Rows are points. Two turns around zero, p and q, are shown by what they do to some points. Where does a point land after both, in the order given? Backwards means that the second turn is done in reverse. Each puzzle has new turns, and all numbers are rounded.
(in the rows, 128 means zero)

Turn p:
[117 163 133] -> [125 162 142]
[114 102 135] -> [107 108 120]
[174  90 142] -> [154  74 139]
[106 157 103] -> [126 169 111]
Turn q:
[135 171 109] -> [ 82 139 125]
[125 156 158] -> [120 158 155]
[138  77 139] -> [177 119 111]
[113 108 106] -> [132  96 122]
Where do these land?
q, then p: [ 75 102  86] -> [104  62 109]
p, then q: [148 141 161] -> [153 156 143]
q, then p: [167 153 131] -> [130 173 118]
p, then q backwards: [119 137 141] -> [123 144 134]
p, then q: [131 106 121] -> [137 111 115]

Turn p:
[120  80 115 149] -> [117  91  90 129]
[100  84 151 122] -> [106  93 120 166]
[111 160 133 127] -> [119 162 137 135]
[147 165 150 133] -> [159 160 143 135]
[161 152  91 110] -> [139 137 150  76]
Turn q:
[138 118 193 143] -> [113 175 173 142]
[131 104 100 119] -> [147 116 119  99]
[158 137 160 135] -> [137 163 141 152]
[100 149  87 145] -> [123  74 115 138]
[112 131 100  99] -> [120 112  94 109]
Where do these land?
q, then p backwards: [118  85  95 128] -> [169 116  94 118]
q, then p: [150 167  87 124] -> [140 110  92  84]
q, then p: [131 154 144 130] -> [127 147 104 130]
p, then q: [167 126 150 179] -> [192 129 109 140]
p, then q: [133 105 138 105] -> [128 138 156 110]
q, then p backwards: [101  96 146 104] -> [118 145  83 112]
q, then p: [ 96 164 136 126] -> [ 96 131  93 138]

Turn p:
[143 102 154 100 110 142] -> [163  94 140 139 121 115]
[ 66 145 141 125 160 124] -> [ 86 129 144 153 177 146]
[150 131 119 107 100 144] -> [140 111 141 106 106 105]
[166 133 143 114 111 108] -> [150 137 137 142  93 106]
[158 101 111 155  98 112] -> [144 126  83 119  91 122]
[124 109 104  87 167  93] -> [139 155 116 141 174  82]
[ 81 166 108 165 142 154] -> [ 71 135 134 101 148 171]
[179 122 136 134 123 159] -> [174 127 139 103 101 141]
[ 85 143 136 165 141 116] -> [ 86 137 117 147 141 164]
Turn q:
[ 95 169 156 122  80 148] -> [142 150 134 171  79  92]
[131  89 127 177 122 111] -> [110  98 151 155 154 161]
[152 123  83 110 115 128] -> [160 106 126  96 115 149]
[106 145 101 120 156 153] -> [143 150  82 125 130 139]
[ 79 152 136 104  85 118] -> [127 116 110 157  73  93]
[143  90 143 153 175 103] -> [ 87 118 135 117 184 143]
[164 145 140 132 151 119] -> [137 138 144 108 162 110]
[153 111 138 107 139 143] -> [117 146 143  96 127 137]
Where do these land?
q, then p: [ 98 100 163 175 123 118] -> [102 121 106 141 145 187]
p, then q: [110  96 112 114 153 131] -> [124 127 105 102 162 138]
p, then q: [169 154  92  84 110 102] -> [129  79 139 121 120  65]
q, then p: [135 102 180 162 100 153] -> [106 114 152 160 114 187]
q, then p: [153 153 100 147 140 128] -> [166 158 135 117 130 126]
q, then p: [ 97 129 103 120 120 137] -> [123 117 109  96 113 122]
q, then p: [134 163 147  95 150 127] -> [109 158 136 143 124  88]

Turn p:
[103 129 199 115 128 137] -> [ 95  90 155 118 109  81]
[120 127 115 146 134  78] -> [159 128  98 127 156 107]
[118 138  81 146 103 130] -> [137 159  87 124 115 149]
[144 143 138 141 122 134] -> [129 142 142 107 126 125]
[136 114 124  93 100 137] -> [139 105 134 136  96 152]
[103  84 104  95 165 173] -> [ 86 116 130 197 129 159]
[146 118 170 152 143 146] -> [117 143 174 129 131  99]
[155 171  91 135 129  90] -> [162 140 104  87 163 154]
Turn q:
[ 96 139 104 163 129 136] -> [ 90 141 129 116 101 105]
[ 98 107 145 154 125 150] -> [ 94 126 154 149 108 137]
[220 132  91 137 168 131] -> [169 103  47 162 137  90]
[115 104 145  98 126 115] -> [132 121 139 120 139 170]
[140 120 122 131 104 113] -> [148 112 134 116 114 126]
[125 120 154 101 121 121] -> [141 126 146 127 147 155]
[ 70 137 134  99 171  90] -> [ 80 140 122  83 172 161]
[143 153 133 167 121 139] -> [126 125 138 143 123  81]
[147 139 123 103  87 157] -> [175 157 142 137 111 128]
Where do these land?
q, then p: [111 124 130 159 145 146] -> [121 132  97 129 120 100]
p, then q backwards: [ 95  97 137 129 137 121] -> [152 129 132 160 147 146]
q, then p: [153  90 124 137  85  85] -> [164 114 167 164  90 139]
p, then q: [137 114 142 127 179 152] -> [ 79 120 147 143 152 125]
p, then q backwards: [118 168  91  88  91 125] -> [122  79  85 102 135  96]
q, then p: [135 161 151 124 101 151] -> [138 125 152  92 148 105]
q, then p: [167  85 118 132 178 167] -> [135 205  97 151 126 133]
p, then q: [122 138 108 135 132 102] -> [132 133  93 126 128 124]
p, then q: [113 176 152 120 102 103] -> [158 133 111 101 127 178]

Turn p:
[131 119 148  94 127  85 104 150] -> [143 145 135 103 150  77 125 144]
[ 87 146 141 129  75 214 120 117] -> [ 99 110 129  60  96 199 132 104]
[146 151 118 144 150  86 105 145] -> [153 173 144 156 131 110 122 144]
[170 118 121 134 121 154 124 121] -> [155 115 118 135 124 140 115  91]
[106  98 128 101 182  91 100 168] -> [130 142 111 126 142  77  85 188]
[142 139 118 147 106 160 184 133] -> [140 100 109 142 123 173 170 118]
[125 126 141 181  77 155 144 110] -> [131  96 160 124  83 162 159 102]
[155 131 136 104 148 133 165  98] -> [120 106 117 151 176 133 134 105]
[135 149 139 117 149  93 105 138] -> [138 163 146 131 153 107 118 143]
[ 99 109 137 117 160 132 126 112] -> [ 94 112 128 130 138 121 100 146]
[113 121  81 138 113 105 129 118] -> [107 147 110 148  93 109 146 122]
Turn q:
[152 127 152  95 160 114  94 168] -> [146 127 108 126 154  98  69 106]
[124 137 124 160 107 113 175 159] -> [120 146 160 171 134 109 151 155]
[126 136 106 138  94 112 133 153] -> [113 121 138 168 108 110 135 129]
[ 88 163 122 150 129 147 104 125] -> [ 68 116 131 115 129 143 122 138]
[ 99 133 153 115 171 130  73 145] -> [109 101 123  92 154 126  67 125]
[155 119 137 138 131 150 104  79] -> [136 145 121 100 118 173 132  94]
[162 123 112  82 153 117 166  85] -> [178 128  82 115 148 126 176 116]
[157  84 112 161 116  92 124 127] -> [167 115 160 169 118 152 128 106]
[ 93 146 164 104  77 142 162 124] -> [108 149 147  93  96  78 159 150]
[126 111  98 136 142 162 144 115] -> [136 132 107 131 121 165 139 159]
Where do these land?
p, then q backwards: [117 106 129  80 116 143 118 132] -> [113 149 143  88 146 138 108 117]
q, then p backwards: [150 124 117  76 122 116 152 163] -> [157  93  98 117 137  91 129 155]
q, then p backwards: [125 120 143 178 159 129 138  64] -> [128 192 171 128 105 161 148 127]
p, then q backwards: [126 105 147 153 144  80  98  76] -> [117 142 157 151  88  87 115 178]
p, then q: [109 184 103 124 116 142 135 151] -> [ 92 157  89 133 129 116 144 158]
q, then p: [151 180 115 125 137 169 118 162] -> [ 95 184 124 141  95 148 126 151]
p, then q: [109 111 138  83 130 124 148 174] -> [156 102  94 163 140 102 113 149]
q, then p backwards: [129  91 106 159 128 117 123  96] -> [141 143 146 169 116 160 150 131]
p, then q: [128 148 126 145 127 146 119 175] -> [121 165  98 147 113 115 114 124]
q, then p: [137 109 157 156 103 114 131  87] -> [124  98 149 111 168 147 143 102]

Turn p:
[143 116 155 112 164 114 106 126 146] -> [128 122 133 151 161  92 115 119 150]
[ 99 131 125 129 121 159 118 141 135] -> [127 138 102 110 136 149 144 114 140]
[ 98 138 123 150 134 133 142 119 118] -> [127 126 120 111 130 150 117 110 102]
[126 123 131 145 104 132 139 146 148] -> [107 140 146 122 120 145 146 121 136]
[133 126 128 134 124 148 151 181 130] -> [ 91 155 115 135 121 129 165 127 119]
[166 153 135 120 139 117 115  99 126] -> [148 129 136 138 107  94  94 131 138]
[ 90 130 129 136 113 123 130 131 118] -> [133 135 129 106 145 157 130 130 114]
[141 126 110 115 147 103 108 123 137] -> [121 110 125 141 136 116 103 150 144]
[144 102  96 117 127 112 148  59 121] -> [156  57 149 125 101 122 115 138 116]
[119 121 126 155 100 148 131 144  98] -> [138 149 124 137 114 167 151 125 109]
[149 143 152  95 135 118 120 138 130] -> [134 148 130 130 138  86 127 143 139]
Turn q:
[110 130 132 127 116 109 120 116 154] -> [139 105 132 134 117 111 140 116 146]
[124 101 128 144 157 106 142 147 138] -> [114 106 121 121 134 125 162 141  99]
[120 137 105 157 163 132 130 152 132] -> [117  94 126 106 152 141 120 150 111]
[171  96 131 108 145 146 114 143 107] -> [139 163 100 150 137 149 128 138  89]
[126 131 123 149 117 129 116  91 128] -> [118 115 118 131  96 134 111 120 146]
[105 126 117 121 113 144 135 122 147] -> [135 119 137 122 135 140 135 101 148]
[109 138 130 124 107 106 113 127 149] -> [145 110 136 137 124 109 138 127 157]
[132 141 139 141 100 134 146 115 138] -> [102 132 137 137 127 117 120 108 150]
[150 115 138 117 125 149 121 158  71] -> [127 181 133 140 136 157 123 164 111]
[ 92 145 141 113 124 120 139 101 134] -> [139 123 158 109 105 111 130 105 141]
[170 132 146 120 161 156 120 160 100] -> [128 159 127 144 154 139 100 152  78]
[128 143 106 117 109 106 141 104 137] -> [130 130 111 107 120 104 128 113 158]
Where do these land?
p, then q backwards: [ 98 118 139 113 148 127  78 120 128] -> [141 147  89 113 112 145 111 155 151]
p, then q: [142 131 132 112  31 115 135 140 140] -> [117 163 179 160 184  90 132  99 131]
q, then p: [149 123 110 126 152 140 137 141 115] -> [134 129  88 132 128 124 124 141 117]
q, then p: [140 117 148 115 154 123 141 113 136] -> [154 126 136 128 121 134 118 146 101]
p, then q: [125 150 142 139 130 143 122 141 148] -> [143 115 133 115 121 113 111 111 143]
p, then q: [124 122 140 149 132 118 118 133 111] -> [117 123 133 131 121 137 102 138 117]
p, then q: [122 129 136 140 134 160 148 113 116] -> [118 153 110 115 105 131 120 116 140]
p, then q: [135 117  97 159 136 135 126 108 128] -> [122 125 120 149 113 166 131 118 144]
q, then p: [111 121 128 112 110 106 148 160 141] -> [ 99 119 143 119 134  95 126 117 104]
p, then q backwards: [133 151 108 116 153 113 127 111 117] -> [149 154 122 138 152 118 110 117 128]

Turn p:
[122  99 132  81 136 103 114 109 149] -> [115 139 119 135 129 131  97  92  82]
[103 158 125 145 176 141  96 120 109] -> [153 165 160 149 169 115 146 136 136]
[ 85 109  92 129  82 127 131 171 134] -> [118 130 115  95  88 115 165 162  85]
[ 91 124 145 109 108 118 159 181  93] -> [115 136  72 102 121  79 157 139 126]
[162 133 130 115 116 113 158 107 163] -> [105 101 128 129 113 141  77 128 136]
[112 110 171 150 141 111  89  93 134] -> [127 108 163 134 167 123 143  78 112]
[124 156 115 160 120 116 181 108 156] -> [ 88 106 162 130 110 110 107 162 155]
[156 182 164 140 162 172 109  98 126] -> [144 134 148 139 197 160 113 134 179]
[125  91 142 138 112 130 155 103 100] -> [ 97 125 124 124 105 128 151  89 151]
[172 139  86 123 144 173 109 144 168] -> [157 131 128 156 123 191 108 176 119]
[141 101 110 131 141 102 114 175 111] -> [171 121 103 149  99 107 142 125 109]
[141 135 124 114  97 129 120 127  93] -> [146 141 115  90 115 134 129 115 144]
Turn q:
[136 142 138  64 135 168 141 174 140] -> [133 150 166 147 101 149  81 167 164]
[157 102 118 110 134 149 150 128 119] -> [133 134 158 125 153 128 131 165 131]
[106 150 103 150 161  90 154 150 126] -> [131 135  79 152 133 138 160 121 167]
[134 156 147 128 124 112 160 107 171] -> [162 134 137 107  89 136 160 114 142]
[154  78  94 131  74 116 114 143 160] -> [172 142 114 134 137 123 120 164  57]
[102 118 142 124 182 108  87 145 109] -> [117  79 107 160 146 117  98 108 158]
[ 97 128 160 148 116 114 116 114  90] -> [ 93 123 128 140 127  94 134  85 119]
[161 173 140 148  86 122 124  47 112] -> [126 155 151  51 136 125 152  66 103]
[106 107  96 123 139 144 114 116 135] -> [116 109 103 110 133 117 116 160 125]
[126 128 143 154 130 156 121 156 118] -> [ 96 119 138 153 124 153 128 128 115]
Where do these land?
p, then q: [ 96 134 101 150 179 107 148 162  96] -> [161 158 101 158 127 148 174  87 125]
q, then p: [140 106 162 150 108 100 114 102 127] -> [121 131 132 133 114 114 119  75 159]
p, then q: [160  81 122 143 128 134 164 120 138] -> [107 126 117 116 107 115 148 149  75]
p, then q: [169 128 152 113 164 107 107 130 125] -> [139  93 123 100 167 150 133 118 109]
p, then q: [143 182  92 100 122 130 130 128 147] -> [130 131 128 151 124 162  67 114 124]
q, then p: [ 96 116 107 126  54 113 107 171 139] -> [189 146 158  80 103 106 147 142 156]
q, then p: [134 122 147  97 125 127 197  89 135] -> [103  82  90 116 140 101  78 134 133]
q, then p: [157 121 120 152  89 121 111 122  84] -> [137 172 143 142 153  99 127 112 162]
q, then p backwards: [ 90 116 145 108 132 146 110  82 150] -> [129 137 127 141  81  80 154 136 133]
p, then q backwards: [120 113 106 148 128 171 122 117 129] -> [146 142 132 151 129 149 164 146 134]
q, then p backwards: [138 166 163  91 134 152 117 155 118] -> [160 138 104 127 139 125 142  68 131]
p, then q: [ 93 153 119 159 172 127 109 157 150] -> [130 122 134 187 149 150 159 103 147]

Turn p:
[143 102 134 127 110 164 122 102 157 148 158] -> [129  76 122 124 151 120 144 127 108 164 116]
[151 150 134 106 115 166 131 164 101 101 142] -> [115 133 118 106  98 148 104 171  89 133 124]
[ 88 133 100 141 102 148 165 107 151 121  79] -> [125 120 132 113 126 149 120 102 171 160 191]
[158 154 117 104 172 156 127 118 133  99 136] -> [141 115  75 116 135 158 112 147 114  99 123]
[143 129 130 138  86  91 127 107 134 151 164] -> [124 118 163 123 147  95 151 100  89 121 132]
[165 137 126 128 135 126 105 160 150 173 143] -> [104 120 114 121 110 127 152 101 107 124  75]
[158 110 164 117 168  85 127 116 109  87  85] -> [156 145 136 191 126 164 140 155 139  76 131]
[134  79  96  96 104 138 128  92 132 140 150] -> [127  83 115 124 141  87 170 149 123 142 154]
[ 84 151 101 164 130 159  95 120 137  83  92] -> [104 144 131  92 168 168  99 141 185 135 144]
[135 141 138 174 130  97 151 155  74 161 165] -> [144 137 177 116  90  83  94 108 113 100  94]
[ 84 136 150 114 162 121 108 128 119 169 107] -> [109 153 103 172 131 103 104 109 160 137 110]
[ 94 113 146 128 122  85 150 167 140 103 116] -> [158 189 151 138 113 134 148 126 139 146 139]
Turn q:
[114 120 144 163 156 129 114 117 102 129 180] -> [ 90  97 146 132 104  92 113 111  98 136 115]
[103 144 168 149 150 154 114 144 133 151 150] -> [ 72 108 148 105 111 130 112 131 129 105 131]
[151 134 128 109 150 167 106 121 141 144 167] -> [115 104 155 117 165 109 100 137 136 110  99]
[ 95 106 104  98  71 118 122 110 119 122  70] -> [186 127  85 109 114 183 144 119 142 157 127]
[134  60 116 126 118 137 157 142 169 127 111] -> [163 171 155 111 143 165 138 121  83 118 118]
[122 127 177 115 151 118 158 125  87 141 179] -> [ 71 100 145 171 136 134 100 116 104 153 140]
[135 148 113 105 130  75 126 117 114 166 118] -> [147 132 140 162 109 129 112 146 170 165 140]
[157  98 128 124  89 117 127 145 117 130  93] -> [168 148 113 109 140 140 121 137 112 148 165]
[128 180 136 146  98 125 137 106 129 154 153] -> [115  80 150 137 126 118 160 138 158 132 155]
[137 141  94 126 152 117 121 186 151  54 137] -> [112 200 101 123 153  82 148  89 142 111 111]
[136 141 118 120 111 104 118  84 153 103  52] -> [198 135  85 147 105 146 141 136 155  93 139]
[123 138 111 154 160 175 138 140 121 115 125] -> [ 96 134 113 114 131 111 147 156 108 107  96]
Where do these land?
p, then q backwards: [113 139 123 139 148 139  74  85 137 144  86] -> [123 181 152  72 139 145 135 135 129 113 152]
q, then p: [126 105  72 100 162 125 125  95 118  97 132] -> [ 99 109 147 143 107 164 135 101 167  85 137]
q, then p: [110 139 157 179 113 136 154 157 138 124 154] -> [164 149 132 136 134  88  97 139 111 153 161]
p, then q backwards: [148 116 152 138 130 112 145 134 125 120 103] -> [118 122 133 127 132 106 149 103 151 143 120]
q, then p backwards: [124 186 178 141 156 148 121 152 159 150 131] -> [138 145  84 139 116 120  92 112  75 123  80]
q, then p: [ 84 125 156 143 118 122 164 148 127  92 151] -> [145 110 130 123 146  94  82 125 141 143 172]
p, then q: [154 129 114 145 141 157 120 133 136 155 108] -> [159 129 123 106 124 163 135 121 112 121 108]
p, then q: [160 160 109 130 106 114  98 101 125 119 109] -> [ 95 120 101 136 125 138 132  92 106 120  92]
p, then q: [110  79 134 118 133  91 191 132 124 138 214] -> [165 145 142 190 147  91 103 152 129 170 201]
q, then p: [131  73  84  90 130  91 103 133  85 104 160] -> [ 72  91 125 166 133 107 130  80 146  76 116]
p, then q: [153 152 118 100 108 151 110 114  86 154  91] -> [116 122 119  89  96 137 148  75 114 153 108]
p, then q: [124 132  92 117 113 112 119 135 139 136  83] -> [115 112 147 137 134 150 169 102 135 120 109]
q, then p: [127 128 176 125 105 163 141 146 166 131 143] -> [165 132  96 138 152 126  99 172 123 146 129]

Turn p:
[119 157 149 112 142 126 143 132 125 113 117 114] -> [128 116 150 115 133 143 125 100 113 150 119 130]
[160 133 119 153 122 117 132 148 117 112 144 113] -> [108 126  99 112 142 131 119 133 153 149 138 144]
[113 107 160 147 110 128 108 118 145 123 137 130] -> [122 130 127 164 136 138 132 146 131 135 127  91]
[107 126 144  93 148 146 152 148 141 167  98 119] -> [132  86 157 114 112 101 127 119  84 113 114 119]
[113 152 148 118 150 120 100 145 106 133 128 157] -> [132 132 152 139 128 123 133  98 116 136 176 126]
[117 113 122 102 118 141 105 139 144 114 122 106] -> [118 142 128 145 107 120 106 140 100 143 111 129]
[165 122 112 129 143 123 121  97 116 122 155 130] -> [131 163 132 105 135 126 114 137 169 119 132 131]
[143 125 112 150  97 156 146 144 157 119 103 126] -> [144  91  92 142 119 138 114 151 129 131 106 147]
[146 124 114 135 120  95 133 111 122 127 150 152] -> [135 154 114 107 132 142 150 143 150 119 147 126]
[121 113 103 142 148 119 127 117 143 142 138 134] -> [139 140 126 128 122  99 152 138 146 122 120 127]
[118 107 120 120 138 131 147 123 115 124 112 130] -> [116 122 145 126 112 132 139 130 129 110 115 142]
[135 129 137 134 128 110 102 112 121 129 119 107] -> [120 146 142 135 161 126 124 141 124 137 129 131]
[107 156 125 130  99 151 148 132 111 139 141 147] -> [138 116  98 133 126 145 129  89 118 100 133 122]
Turn q:
[123 150 135 136 139 143 139 136 127 122 137  94] -> [110 135 127 117 134 110 151 117 135 140 124 102]
[122 126 120 137 117 109 130 126 172 114 127 144] -> [144 117 136 153 117 136 138 130 125  93 106 125]
[159 113 121 134 110 119 119 123 123 115 135 131] -> [130 114 150 132 119 126 124 135 109 141 116 150]
[127 161 113  31 124 136 122 137 116 122 130 121] -> [ 82  87 109  85 123 127  74 137 171 120 116 116]
[137 114 105 128 117 137 137 147 145 125 131 142] -> [134 113 154 140 130 122 131 146 140 112 135 135]
[116 109 122 140 145  89 129 136 131 147 104 118] -> [128 125 113 163 147 138 119 117  98 119 148 117]
[113 118 109 142 169 133 141 138 116 118 143 143] -> [135 151 139 120 160 101 125 117 126 103 143 136]
[146 137 119 141 145 133  90 140 118 128 112 142] -> [114 145 128 115 137 135 128 165  99 122 130 137]
[113 109 184 147 137 142 142 137 120 136 132 127] -> [169 138  96 125 136 113 154 122 132 154 143 124]
[155 127 131 116 127 113 115 128 122 139 142 125] -> [126 116 131 120 110 120 108 134 106 139 129 127]
[128 136 136 129 119 136 138  97 116 122 106 118] -> [110 137 114 133 119 142 139 111 139 145 121 146]
[126 116 133 123 126 140 139  90 130 158 123 137] -> [134 137 119 129  98 144 126 109 138 128 155 145]
[109 106 141 142 109 124 113 122 137 130 132 115] -> [153 118 131 129 132 155 143 116 119 138 127 119]
[117 171 120 146 109 137 137 136 119 117 137 135] -> [120 160 145 132 129 125 130 138 153 135 100 111]
Where do these land?
p, then q: [152 124 132 135 134 137 132 143 159  84 106 128] -> [151 118 134 135 114 147 132 169 129 133 165 124]
p, then q: [106 115 115 149 102 118 110 123 129 160 119 145] -> [121 144 153 149 154  91 132 120 121 128 114 132]
p, then q: [131 135 123 125 154 117  96 121 134 130 144 126] -> [125 138 117 133 103 119 115 126 113 129 118 100]
q, then p backwards: [122 116 149 130 143 110 124 140 126 109 113 118] -> [118 146 125 146 105 124 130 135 137 146 122 112]
p, then q backwards: [116 108 133 145  84 169 105 140 115 149 137 115] -> [126 144 121 109 153  77 145 144 142 137  93 133]
p, then q: [133 126 128 130 109 129 142 168 138 139 156 147] -> [122 103 173 126 133 137 112 108 135 130 135 122]
p, then q: [132 140 124 132 146 114 144 114 136 126 120 128] -> [126 117 108 134 112 114 127 132 135 123 138 138]
q, then p: [139 123 136  94 138 164 117 147 112 137 129 114] -> [118 145 125 109  93 103 134 132 104 126 130 106]
p, then q: [148 126 104 151 144  95 136 117 132 112  98 137] -> [148 126 116 145 114  95 122 157 150 105 143 133]
q, then p: [146 122 105 120 150 129 141 124 136 124 159  99] -> [105 152 150 125 137 152 149 133 120 125 121 102]
p, then q: [121 126 132 102 117 105 130 108 143 119 128 161] -> [113 125 135 119 115 104 138 142 154 161 123 125]
p, then q: [135 131 141 137 128 134 145 114 100 137 153 134] -> [121 114 126 108 126 129 148 104 133 105 115 128]
q, then p: [ 90 147 112 124 145 153 148  98 114 119 118 119] -> [173 143 141 130 118 134 137 103 127 138  93 116]
q, then p: [108 141 141 118 137 122 128 114 142 160 129 122] -> [128 153 103 129 135 129 109 124 128 128 101 133]
q, then p: [141 140 145 128  92 122 122 149 105 114 113 126] -> [131  96 128 136 133  91 134 139 110 118 140 138]
